Each wall is flat, endless, passes through zero and stands at right angles to its row. A trip goes straight from one point to another. List the walls that it crosses, first one first.
In the rows, zero is written as 128.

Walls:
(1): [128  84]
(2): [121 144]
(3): [157 155]
(4): [160 171]
(5): [ 92 135]
(6): [124 160]
Trips:
[173 114] to [109  84] => 4, 3, 5
[164 106] to [139 146] => 1, 6, 2
[103 137] to [125 153] => 4, 3
[ 90 132] to [192 165] => 4, 3, 5
[158  74] to [141 174] => 3, 4, 1, 6, 2

Walls:
(1): [130 115  93 158]
(2): [195 120  57 221]
(3): [ 84  84 142 120]
Trips:
[173 109 162  87] to [112  59 146 115] => 3
[187 112 100 138] to [154 183 189 139] => 1, 2
[ 52  78  73 153] to [ 99 117 116 162] => none
[128 137  99 198] to [ 41 101 158 114] => 3, 2, 1
[116 169 125 152] to [124 111 117 178] => 3
[ 67 117 136 169] to [120  92 112 137] => 2
[125 108  68 163] to [130  69 185 206] => 3
[186 138 138 136] to [124  70 119 122] => 1, 3

Walls:
(1): [123  85  33  92 132 105 117 150]
(2): [178 138 141 182 222 153 186 132]
(3): [120 161 148 134 138 144  60  71]
(4): [ 58  53 104  78  87  76 103 105]
(5): [199 150  91 115  92  91 168 104]
(6): [128 150  51 117 117  69  87 152]
(7): [114 122  50 192  91  87  78 153]
Trips:
[104  63 132 124 122 144  89 120] to [133 117 136 161  96  83 170 113] => 3, 5, 1, 2
[122 201 120 132 163 148 156 115] to [130  75 149  74 190 143  86 150] => 5, 1, 4

Walls:
(1): [139 106 163 131 110 206 156 177  75 146 141]
(2): [108 177  74 109 161 111 124 154 146 191 119]
(3): [ 83 138 128 207  68 157 170 161 142 164 151]
(4): [171 115  83 165  98 118 111  99 163 138 149]
Trips:
[108 144  95  63 179 193 106 166 138 125  80] to [ 87  45 213 124 122 127 131 157 106 191 172] => 3, 2
[157 191 129 141  85 179 153  73 185 154 121] to [ 79 129 145  85 153 148  97 129  60 146 113] => 1, 4, 3
[145  61  78 151  94 153 106 129  62 113 190] to [ 61 153 142 129  86 131 167 135 151 114 165] => 4
[173 128  90 179 121 151 111  97 151  83 172] to [134 162 111 122 142 124 154 144  91 249 163] => 2, 1, 4
[100 185  66 178 132 106  95 138 103 163  94] to [139 179 150 151 102 133 163 199 106 122  99] => 4, 1
[158  59  89 110  96 141  82 169 122 151 157] to [172 171 136 150 114 193 210  95 142 182  57] => 3, 2

Walls:
(1): [153 123  98 147 102  61 126 142 161 121 113 140 132 144]
(2): [103 123 123 178 169 112 112  68 114 163 173 197 107 158]
(3): [115 128  94  72 141 130 161 125 105 160 188  71  59 148]
(4): [208 219 104  99 168 130 189 122 123  66 173 159  69 152]
Trips:
[235 112 122 116 125  98 104 123 141 144 104 123 123 128] to [131 155 108 219 142 224 137  81  92 137 176 161 113 132] => 2, 1
[ 52 124 139 127 167  85 120 195 173 193 124 140  70  86] to [ 82 191 155 181 153  73 101  89 104 144 147 127 149  92] => 3, 1
[ 81 103 134  93 138 207 170 238 154  94  85  77  94 104] to [135 145 139 223  59 124  82 170 127  66 133 102 105  95] => 3, 1
[171  44 187 134 136 110 157 161 131 112 213 155 198 138] to [132 121 171 145 114 199 165  86 133  52 144 136 147 142] => 1, 4, 2
[134  47 168 127 126  97 115  60 177 115 116 126  89 172] to [166  80  88  75 103 132 142 101 123 122 112 130  59 189] => 3, 4, 2
[135 134 108  87 124 196 120 164 129  98 107  80 142 179] to [109 111 128 169 215 177 148 109  91 109 200 129 139 173] => 2

Walls:
(1): [103 114 105 152 123 138  51  99 183 110  72 103 160 118 158 220 143 166
 178 100 138  94  94 167]
(2): [139 231 105 108 176 113 174 236 164 106 170 149  94  89 115 110 181 151
 128  71  79 138 175 114]
(3): [215 103  96  72  73  44  84 152  64 117 157 174 108 127 146 138 134 160
 110 143 150  92 150  82]
(4): [160 152 152  89 205 187  65 208 118 130 197 144 178  77 147 167 115 179
 102 150 133 125  68 153]
(5): [103 136 104 147 173 103 103 121  98 150  76  73 145 129  99 129 109 174
  82  99  89 189 119 190]
(6): [ 79  90 134  75 131 109 124 179 144 152 136 183 138 104 130 177 223  71
  95 146  75  82 131 183]
(7): [230 134  88 205  77  82 176 146 122 146 118 175 145  73 188  91 188 138
  85  61 104 154 133 104]
(8): [106 179 126 180 119 103  84  93 155 108  82 102 111 124 102 177 100 113
 187 121  67  97 173 127]
Trips:
[103  92 134 146 133 148  77 129 149 128 108  37 116 109 213 175 120 223
 202 150  90 126 102 123] to [117 130 104 119 101 169 189 144  76 123 120  90 149 107 149  35 201 124
  19  56  94 120 117 156] => 7, 8, 2, 6, 1, 4
[144 204  85 159 201 118 124  82 109 114  88 152 151 111 115 143 153 181
 139 170 149 150 104 170] to [ 57  59 115 162 219 144 168 107 139 124 166 166 140  64 139 104 146 171
  46 155 146 103 152 124] => 8, 6, 1

Walls:
(1): [138 104 143 148  95  72 127 152 118  97 198 111 113 195 129 116 170  83
 138 127 131  92 149 187 176 172 137 154 113  81 109 142 174 207 102 103
 108 128 145 160  86 133 140  55 168 131 200 139]
(2): [129  90 136  89  55 102 119 158  99 130 127  81 113 130 161 129 159 114
 143  56 166  61 114 155 187 131  96 136 118 139 157  89 161 100  98  65
  88 140  75 170  98 196 138 121 141  94 111 162]
(3): [113 116 144  87 124 185 127 182 144 110 147 152 129 210 163 164 152 129
 109 155 115 177 136 127 210  90 194 105 153 105 123 123 167 131 114 189
 114 121 122 139 124 123 158 130 156  89 182 116]
(4): [142 125 115 142 134  94 155  73 123 179 136 154  70 142 109 184 122 160
 180 135 200  87 118 114 146 140 142 177  98 164  89 185 131  77 177  52
 152 130 107 197 143  89 114 120 150  56 116  97]
(5): [135 128 207  99  59 148 144 102  92 118 119 139 151 161 129 180 140 181
 139 116 122 122  89 153 141 118 169 167 155 158 178 154 154 123 141 132
  76 109 124  92 200  98 130 134 132 149  75 178]
(6): [104 133 115 158  76 106 147 156 142  91 136 125 165  90 135  96 168 126
 217 201 112 156 171 156  92 101 133  99 102 188 150 116 106 203 149  94
  94 125 154 122  99 139 122  88  91 117  85  96]
(7): [134 125 136 139  97 106 120  98 117 175 131 112 195 164 145  93 162 189
 149 176 141 157 142 109 120  95 109 100 142 112 131 104  86 116 113 134
 182 140  82 114 167 118  95 141 100 145  89 127]
(8): [136 133 106 141 127 132 142 124 168 163 161  75 150 113  69 142 104 127
 128 121 160 130  78  88 170 125 122 191 109 159 149 128 162 116 153 158
 184 136 113 181 180 134 144 148 110 146 160 152]
(9): [ 97 135 100  52 178 120 132  94  94 154  75 209 169 155 155 159 139 135
 170 174 161 115 150  92 134 146 150 131 135 100 149 160 149 131 137 157
 153 128 108 160 133 167 133 122 179 214  92 110]
Trips:
[155 111 130 142 127  84 161 135 160 137 111 139 102 155 124 201  95 149
 175 219 117 109 160 133 124 102  58 177  90 136 157 103 135 150 147 153
  92 102 112 159  69  80 152 167 109  84 143 124] to [116 111 100 138 120 149  91 196 124 108  82 190 114 117 109 101 131 134
 106 142  87 112 107 122 106 106 140  91  74  96 203 126 162 120 136 160
 121 184 135 159 177  92  82 125 102 161 108  59] => 9, 1, 8, 4, 7
[138 149 143 172 103 130 121 142  83 119 144  95 165 118 140  95  99 173
  96 155 164  96 138 183 101 143 161 136 221 117 142 155 131 175 140  73
  91 159 108 108 142 143 131 178 113  93  75 129] to [145 123 162 138 122 101 138 145 137 129 110 128 205 123 145 141 174  90
  92 159 114 189  96 137  85 120 146 179 114 156 140  68 130  92 160 156
  63 138 145 159 152 162  87  88  93 116  65 150] => 8
[146 112 160 150  95  43  84 112 151 113  62 197 117 131 125  98 184  95
 136 165 122 176 115 145 108  68 138  80 101 122  67 104  67  76 191 113
  91 172 165  80  50 107 146  73 134  59 110 129] to [110 149 200 221 119 102 210 135 112  71 124 157 107  92 110 109 111 186
 107 172 153 190 128  99 156 155  94 180 138 148 187  98 116 141 119 205
 130  87 156 129 168 159  88 166  97 113 103 159] => 4, 5, 8
[134 123 140 151 161 201 151 101 110  92 160  63 216 134 149 114 128 132
 142 163  79 139 143 171 132  71 134  80 105 132 118 113 108 119 127 100
 173  76 149 121 113 110 167 150 192 138 141 134] to [188 127 143 215 148 149 176 199 135 102 176 219  91 137 108 131 162 118
 157 108 151 110 146 147 184  60 174 172 102 106 163 136  94 146 152  67
 142 115  93 141 112 231 115  87 112  92  71 107] => 1, 2, 4, 7
[102 126 148 111 175 143 157  87  77 143  86 120 156 154  76 137  85 136
  81 117 162  81  97 150  84 129 124 142  88 101 115  81 184 127 143 176
 125 103 172 163 103 101 138 140 173  79 157 152] to [109 133 169 107  95 163 125  67 158 143 143  28 116 131  89 158  71 156
 119 186 115 131 196 120 130  76 112  98 102 206 145 135 108 152 126 159
 138 136  86  89  78  87 163 153 146 152 159 163] => 1, 9, 4, 7, 6

Walls:
(1): [148  66  97  53 112 149  97 227 181  76 139 148 174 176 147  92 109 132
 174 175  86 104 139 117 128 137 172 172 100  95  44 151 101 142 143 181
 133  98 110  68  81  88 223  78  77 105 124 158]
(2): [136 138 118 171 124  80 107 138 116  68 171 109 178 111 109 201 123  22
 161  82 168 108 159 136 134 120 129 146 157 159 114 181  86  49  99  90
 166  81 125  92 149  77  97 119 188  68 179 231]
(3): [160  99 179 155 150 140 129 125 129 125  73 136 127  47 112 150  89 159
 103  83 109 157 142 186  92 123 112 191 115 131  92 169 131  62 145 149
  97 146 158 160  81 167 125 178 221  98  81 163]
(4): [115 141 174 140 107  91 102 159 108 163 115 163 155 159 111 147 122  66
 147 146  97 123 127 175  97 136 119 114 168 107 163  65 154  64 121 157
  87 111 119 143 101 136  57  88 153  93  46 167]
(5): [118 143  93 151  86  29 126 167 103 145 181 119 117 103 128 136 122 102
 135  82 146  76 121 193 152 155 150 169 137 109 122 159 162 150 162  94
 127 204 177 131 146 201 132 154 162  94  70 107]
(6): [114 185 174 172  91 119 129 112 128 101 170  86 126 143 157 122 134 164
 166 133  85 129 122 146 160 167 162 112 157 170 189  82 130 114 138 151
 169 113  51 157 154 160  59 145  86 234 118 131]
Trips:
[ 80 155 141 113 178 105  97  75 105 125  73 156 174 136  95 117  64  94
 202 122 140  77 184 105 148 107 135  79 140 165 160  93 136  75 114 110
 108  65 132  92  46 152  91 136  82 131 112 141] to [132 142 142 132 132  69 136 151 162 144 127  77 148 164 141 218  93 149
 153  93  93  98 130  76 125 108 138 100  75 235  95 152 154 134 120 156
 140 176 124 147  49 133 142 151 121 146 102 215] => 3, 1, 5
[160 132 169 126 191 125 135 105 116 183 135 132 125 114 113 130 173 119
 121 153  67 152 130  98 165 100  43 136 188 165 116  85 114  60 203 174
 161 109 207 127 106 143 159 161 212 170 156 102] to [121 162 123 147 132  96  97  77 138 177  98 185  55 129 174  76 126 136
  96 116 103 146 111 159 151 201 147 128 146  87  65 184 123 164 158 116
 249 134  93 105 139 148 133 137 142  97 129 118] => 4, 5, 6
[119 113  92 125 102 142  66 159 127 167 158 126 125 128  98 160 115 113
 110 106 158 123 175 118 109 213  86 152 136 106 158 192 141  87  37  92
  98 175  72 136 165 108 134 115  90 150 171 129] to [199 119 111  95 148 119 143 106 102 147 126 117 173 205 156 169  97 150
 150  80 121  96 112 103 137 102 111 106 104  60 198 149  71 213  94 137
 175 166 190 197 138 121 137 134 191 182 120 145] => 2
[171 148 156 129  64 142 176 121 134 135 148 121 130 145 140 142 150 205
 214 112 145  81  69 100 137 130 112 124 125  88 121 140 154  81 195 136
 126 142  23 130  57 111 124 125 119 142 129  66] to [117  76  97  52 110  42 125 131 151  80 149 113  83 177 154 157 112 124
 111 172 159 157 165 109 136  49 174  86 110 107 117 136 118 114 105 135
 109 153 113 134 116  80 128 106 114 147  64 228] => 4, 2, 6

Walls:
(1): [157 149 160 111  95 147 101 165 146  49  59 122 131 105 116 150 117 122
  85 147 111 168  84 126 159 114  43 151 116 147 113 120 109 130  89 120
 134 161 101  80 106 117  88 154 174 154 177 167]
(2): [191 147 230  81 165 172 181 143 144  71 196 100  93 145 127 184 126 103
 121 237 147 101 106  70 154 178 100 144 137 110 180 116 169  89 179 116
  82 163  70 207 127 136 155 144 158  97 137 153]
(3): [ 78 112  92 126 153 126  58 207 153  79 108 193  93  95 110 129  66  54
 160 214 153 151 111 135  27 159 159 124 236 140  87  29 114  96 205 131
 103 147 204 166 114 159 160 149  64 181 139  83]
(4): [ 67 139 178 109 116 111  93 174 165 155 153  85 198 144 102 193  84 180
 118 169 120 176 132 157  79 100 146 147 142 109 165  87 166 119  92 161
  93 146 180 141  92 167 104  96 148 150 146 149]
Trips:
[102 140  95 118 116 107 132 154  84 191 134 163 128 139 135 143 113  91
  91 149 101 135 105 201 128 175  57 118 131  79 133  91 123  88  39 121
 122  99 102 189 143  71  75  89 210 151  97  73] to [154 180 101  72 124 156 128 114 106 165 115 145 119 112 119 121 161 136
 149  36 107 113 151 182 179  96  65 177  81 163  98  87 130 173 163  48
 140 168 147  98 135 230 117 216 166 133  86 139] => 4
[ 84 148 112 127 128 159  94  73 161 139  90 148 211  87 116 199 133 185
 139  89 136 129 136 159 179 114  57 128 134 109  80 122 111  88 116 144
 127 150 120 116  87  48 111  86 132 206 119 142] to [126 129 191 118  93 114 133 202 143 109 102 132 169 123 120 131 102  78
 107  76 113 157  88 115 222 211 197 125 129 135 173 187  97  98 114 167
  86  51  73 124  86 133 104 146 135 160 119 155] => 2

Walls:
(1): [152  90  96 123  73 133 139 157 210 217 141  92  99 140 124  87 107 166
 111  55 127  38  92 181 123  86  90  79 138 129 208 117  92 167 157 238
 109 199  62  75 106  73 142 121 160 120 152  63]
(2): [185 154 138  92 124 108 109  69 141 121 152 128 152 128 166 192 113 130
 192 182 190 123 126 168 193 108 149  90  38 150 132 177 137 105 122 178
 126 116 151 119  99 144 112 128 115  97  93  90]
(3): [100  56 167 140 134 104 109  97 122  39 126 122 127 139  64 128 131 163
 173 111 159 126 200  63 112 155 189 156  92  38 100  93  87  80 105 163
 193 233 118  94  84  60  91  95 146 108 184 122]
(4): [118 108 230  83 142  78 135 128 123 108 156  93 132 138 125 108 105 117
 113 160 127 177 179 159  92 166 192  85 149 160  81  86 119 179 134  75
 122 134  81 131 131 123 111  75 160  82 115 148]
(5): [125 151 121 111 119  62 154 167 151 123 126 137 109 122 121 170 139 179
 130 104  70 116 100 118 170 123 107 160 138 166 141 177 150 168 142 107
 119  89 151 133 134 121  87 167 105 119 114  33]
Trips:
[ 71 100  91 136 151 195 152 109 152 183  93 132 142 160 117 140 135  73
 150 145 130 146  76  61 142 117 105 101  81  98 109 157  88 101 114 123
 103 166 166 105 136 170  99  91 151 197 159 144] to [126 198 110 165  87 141 102 146 124 148 122 143  77 110 157 161 165 151
 142  99 154 139 177 126 130 150 146 151 194  97 100  70 171 104 122 168
 155 162 139  93  77 113 158  94 142  90 112 163] => 1
[ 93 192  92 174  57 168 150 134 172  82 172 183 114 142 132 109  94 117
 104 105 129 147 136 170 115 129 178  55 128  78 126 111  47  99 188  93
 126 126 155 144 149 183  92 118  83 158 134 141] to [ 82  95 152 180  98 129 141 125 105 141 141 108 110 161 136 112 157  93
 108 119 130 128 133 194 153 151 118 229 144 105 111 107 153 249 144 147
  80 105 136  83  91 186 142 126 149 112  47 224] => 4
[140  78 131 122  78 124 180 117 166 111  84 152 153 110 116  99 123  81
 106 144  89  91  79  90 162 105 182 176 174  68  75  82 109 144 170 134
 175 115 105 187 151 123 162 108 169 105  79 202] to [152  92 148 124 131 153 194 112 115 138  74 133 100 177 157 150 175 147
 112 147 156 108 136 151 151 198  92  72  96 133 115 125  99 111 130  67
 143 132  59 211 107 219 143 144 120 130 126 110] => 3, 2

Walls:
(1): [113  81 173 107 118 105 158 145 206 150 112 191 118 117 123 208  83  98
 107 210 124 101 131 160 155 103 139 110 171 117  46 127 130 153 174 112
  94 117 220 169  83 137 121 119 104 102 176  96]
(2): [114 100 149 151 104 178  98 114  64 142  71 106 196 174 185 119 173 142
  62 200 158 187 105 116 137 123 163 129  94 194 105 128 157 158  63 115
 210 158 231 143  95 212 120 117 134 141 161 104]
(3): [ 76  73 191  70 134 131 168  53  88 171 157 177 116 123 169 154 142 241
 183 196 123 158 127 209  95 119 135 137 113  52  65  82 123  83 137 105
 186 142 126 108 142 121 118 119 118 159 122  86]
(4): [104 191 144 120 132 164  84 180 142 173  59  82  63 180 171 172  95  71
 138 208 116 171 177  85 140 105 124 186  97 160 113 165 178 136  98 109
  86 126  56 119 152 133 147 160 175 140 165 126]
(5): [132 168  95 148 127 152 113 145 154 100 142  84 148 162 159 100 130 220
 144 104 112  50 118 137 167 113  49 112  73  29  87 154 139 128  99 120
 169 135 167 148 135 164 249 178 170 216 160  95]
(6): [ 87  83 151  70 112  85  81 111 170 201 138 126  82 151 114 119 145 110
 176 132  56  89 115 163  88 151 168 156 123  94  58 165  68  58 131  96
 157  75 160 100 125 168 166 156  61 115 102  90]
(7): [133  68 124  88 142 166 109 203  94  95 156 121 142  72 138  91 157  91
  83  44 184 101 166 100 122 122 138 152 205 159 128 175 142 174 146 154
 102 126 112  88 136  75 104 102  88  87 200 135]
(8): [161 161 170 145  34 115 113 164  87 155  43 133  32 129 139 134 103 109
 134 153 202 140 122 133 185 156 182 103  88 128 179 113  89  98 145 176
  51 157 176 143 178  78 165 120  79   9 122 106]
(9): [161 121 168 117 150 127 100 184 173 123  89 136 143 194 131 105  63  99
 141 114 109 117 124 182  92 103 221 100 107 137 200 115  96 180 147  23
 105 157 179 182 144 159 159 131  73 101 109  66]
(10): [ 83 151  72 204 135 184 161 161 132  94 109 135 198 185 119  56 153 137
 156 100 198 184  48  97 161  97  73  28 148  90 108 131 154 116 137 181
 134  90  91 159  92 192 172 129 165 111  90 156]
(11): [231 144 104 113  49  91  80 102 132 105 151 131 122 121 121  89 123 112
 168 108  96 163 167 147 161 130 123 114 140  99 189  90 115 129 168  59
 116 115 114 178  77 105 114 133  36  60 152 207]
Trips:
[165 138 141  91 171 104 126 116 122 134  93  86 186 100 117 105 128  99
  99  81  88 100  62  91 136 119 146 159 171  69 137  89 121 175 129 132
 203  97 123 164  72 163  62 103 118  93 154 175] to [142 111 185 170  91  99 101 129 142  90  98 105 104  83 105 166 117  49
 177 104 121 131  88 108 181 134 122 119 140 178 137 160  67 135 164 168
 114  97 134 102 142 125 128 162 130 160 169 113] => 1, 9, 6, 2, 10, 8, 4
[182 132 154 175 115 155 108 161 101  91 156 202  89 147 172  86 194 163
 161 130 164 159 131 200 114 171 208 140 124 141  67  78  88  64 159 179
 132 115  64 153 171 120 164 125 214  83 118  97] to [168 120  41 185 146  78 118 126 150 101 116  65 149  74 143 156 131 140
  78 116 137 116  73 105 112 195  98 141  38 112 208 132 147 139 126 141
 137  90  78 163 135 153 107 141 185 134 107 193] => 6, 5, 3, 11, 8

Walls:
(1): [157 103 163 177 117 162 155 126 127 113 119 173 123 101  97 115  93 103
 162 157  94  76 115 152  66 130 100 118 122 152 113  93 131  67 119 130
 113 153 181 107 163  84 107 146 154 110 155 181]
(2): [118 114  88 134  71 155 103 126 185 117 114 115 158 151  87  91  89 159
 159  84 147 192 179 142 131 106 128 153  55 128 126 116  90 143 134 149
 158 126 151 170 141 131 109 111 110  54 137 156]
(3): [119 175 125 136 137 103 122 137  85 134 102 124 124 199 149 161  95 178
 126 162  95 166 188  96 121 170 103 119 130 146 184 135 162 156 159  97
 140  32 128  87 164 126 130 207 168 146 123  76]
(4): [104 137 160 107 131 127 123 132  96 155 143 102  97 165  84 151 154 217
 164 121 148 188 133 142  93 153 107  85 145  87 166 116 158  61  98  96
 100 149 133 146 102 143 180 141 110 149 146 113]
(5): [121 130 139 181 180 134 143 117 192 123 146 101 165 114 112  85 113 153
 139 174 154 142 172 132  78 101 124 160 177 107 119 156 107  81 149 100
 143 112 182 109 145 185 134 170 123 145 200 123]
(6): [108 125 124 127 108 128 122 121 124 145 172 149 118 132 117 105 118 124
 162 143 106  69 129 106  84 111 128 122 163 163  99 174 117 168 103 138
 151 102 128 130 182 141 125 104 116 146 106 142]
(7): [ 83 135 164  98 129  99 143 163 136 150 145 160 123 111 129  56 178 120
 120 139 141 137  47 166 145 108 136 124 148  93 185 203 142 145  70 122
 137  92 125  99  76 212 144  75 212 127 117 171]
(8): [140 206 133 101 169 135 121  93 177 177 146 210 162 171 137 134 139 115
  83 200  86 103 174  88 132  65 147 119 168 115  90 136 102  20 116  95
 112 122 148  72 132 139 108 134 147  68  99 211]
Trips:
[101 102 168  85 138 112 112 185  85 145 120 139 121  90 144  76 127 103
 103 123 197 102 114 112 110 135 150 122 142 166 132 138 155 142 125 129
 112  73  55  84 126 117 113 155 135 131  88 146] to [135 145 173 200 166 118 190 130 154 150 210 122 167  91 155 132 150 131
 146 170 196  67  83  92  63 120 153  92  48 190 120 134 113  67 131 109
 182  31 128 159 111 140 107 131 159 207 125  76] => 5, 1
[142 152 158  73 125 138  93 112 119  85 156 106  98 167 145  72 144 105
 100 118 142 161  90 183 136 102 153 121 128 184 143 183 100 109 134 140
  75 126 176 185 132 162 138 126  77 146  88 106] to [  7 111 116 119  99 186 152 163  91 210  87 175  93 141  85 153  95 109
 143 132 129 155 153 116  96 136 130 154 121 126 155 168 107 173 112 150
 120 107  66 110 135  53 162 154 134 128 107 117] => 3
[120  98 128 166 120 126 171 175 128 179 123 127 114 126 130 136 138 131
 149 166 176 141 114 136 116  85 233 111 108 186 149 166 104 144  95  76
 178 154 106 120  97 154 146 121  45 103 150 131] to [ 89 135 186  97 117 218  85 149 140  95 172 118 112 112 164 177  88 134
  92 168 164 122  70 133 154 139 123 123 145  59 167 141 141 104 149 138
  99 117 145 133 118  91  90 129 131 104 131 145] => 6, 2, 8, 5, 1
[111 138  74 138 124  87 145  74 224 160 139 120 143 108 133  85 131 118
 143 140 141 161 125 220 114  97 138 119 184 121 175  92 107  98 105 157
 134 123 162 147 174  70 123 154  93 120  94 134] to [136 134 112  98 160 153 106 147 166  88 211 139 117 137  83 101 117 182
 115 193 129 150 182 129 122 150  75  75 103 140 125 210 176 140 123 145
 121  85 114 121  86 100 144  85 152 137 109 130] => 4, 7, 3, 1

Walls:
(1): [ 68 150   7 101 102 185 119 196 152 159 129 155 151  98 173 189 139  74
 157  87 103 170 171 123 148 120  49  98 137  97 109 119  69 169 215 111
 139 147 112 164 186 167 154 162 118  83 218 101]
(2): [120 163 118 107 202 106 129 141 126 177  55 101 154 155 162 152  96 140
 147  98  78  97 167 112 162 164 121 153 128 119  73 168 109 159 139 160
 198 152 136 131 186 112 127 133 144 170 164 185]
(3): [157 101 146  43 127 115 102 113  98 171 110 126  89 157 147  76 146 109
 180 110  64  75 142 199 101 109 163 119 131 149 104 165 117 152 225 117
 159  97 157 132 166 106 128 227 100 115 144 121]
(4): [171  89 165 124 181 182 134 103 158 133  90 198 152 141 144 114 148 161
 155 168 136 138 115 107  97 235 153  58  73 155 139 184 109 128 159 218
 109 144 167  77  96 155 139 112  87 134 151 151]
(5): [139  84 142 112 105 120 147 109 130 110  58 141 126  69 107 151 115 112
 124 161 138 189 142 167 127 118 172  87 115 102 110 173 214 155 150 130
 121 113  85 175 133 142 110  94 124 128  68 180]
(6): [174 162 178 105 129 138 157 119 107 125  97 130 123 120 128 148 104 117
 233 118  88 107 133 154 125 145  68 143 173 128 169 141 118 145 150 227
 112  90 105 150  81 103 180 212 163 104  56 182]
(7): [151 110 147 118 157  83 151 152 166 154 120 105 104 148 106 119  96 116
 188 144 175 129 184 151 195 116 125 176 139  97 194  89 195 108 155  80
 160  99 148 138 122 164 106  92 107 111 133 108]
(8): [143 189 163 125  81 176 171 144 106  88 124 135 147 135 122 163 165 101
 149 152 108  82 154 156 180 106 183  78 108  97 127 154 115 136  97  84
 210 121 165 129 178 102 146 163 114 157 117 139]
(9): [122 160 122 175 152  87  74 107 142 196 103 112 150  83 179 158 110 138
 163 105 135  90 164  96 115 163 115 129 153 113 139 153 108  89  96  65
 111 121 120 174  37 141 148 118 187 148 164 116]
(10): [105  96  92 147 105 152  95 100 213 105 163 103 122  65 107  86 195  52
  73 120 113 129 147  73 158 112 104 156 119 136 120 134  85 121 142  87
 111  95 140 145 149 158 120 133 139  99  69 102]
Trips:
[119 153  84 102 136 133 149 101 104  44 108 156 113 112 185  58 144  54
  97 102 169 128 130 115  92  88 118  72  89  80 142 163 158 127 126 101
 163  55 130  85 116 119  76 118 128  80  49 162] to [131 121 158  96 139 144 163 112  91 156 191 109 139 102 173 128  96 175
 119 164 180 141 122 126 144 128 134 100 150 127 170  80 202 163 122 123
 156 133 144 195 103 147 187 145 168 132 119 177] => 6, 7, 3, 10, 9
[140 117 155  84 165 107 133 127 132 122  81 109 126 134 103 108 114 112
  60 150 120  84 121 171 100 157 124 120  39 121 175 111 182 130 161 136
 121 105  74 103 205 126 210 149 110 113 135 165] to [ 74 152 166 158 147 171 150  61  67 164 137 124  91 164 155 137 161  88
 100 175 191 142 110 163  62  92 163 110 124  73 170  87  92 156 129 147
 151 132 119  35 153 139 105 130 184 147 102 130] => 7, 2, 6, 5, 3
[ 76 208 108 101 127 131 131 147  98 108 157 167 133 109 163 134 178 120
 129 197  82 102  98 135 132 131 101 123 113 116 127 153 124 144 114  82
  70 154 123 158 181 147  80  66 122 144  98 138] to [155  89 174 140 145  87 112 106 124  71 167  92 137 110 199 132 152 167
  65 108 140  99  94  96 153 155 126  95 121 139 100 144 106 108  81 102
 101 110 138 145 116 177 175 146 136 123 130 197] => 9, 1, 5, 4, 8
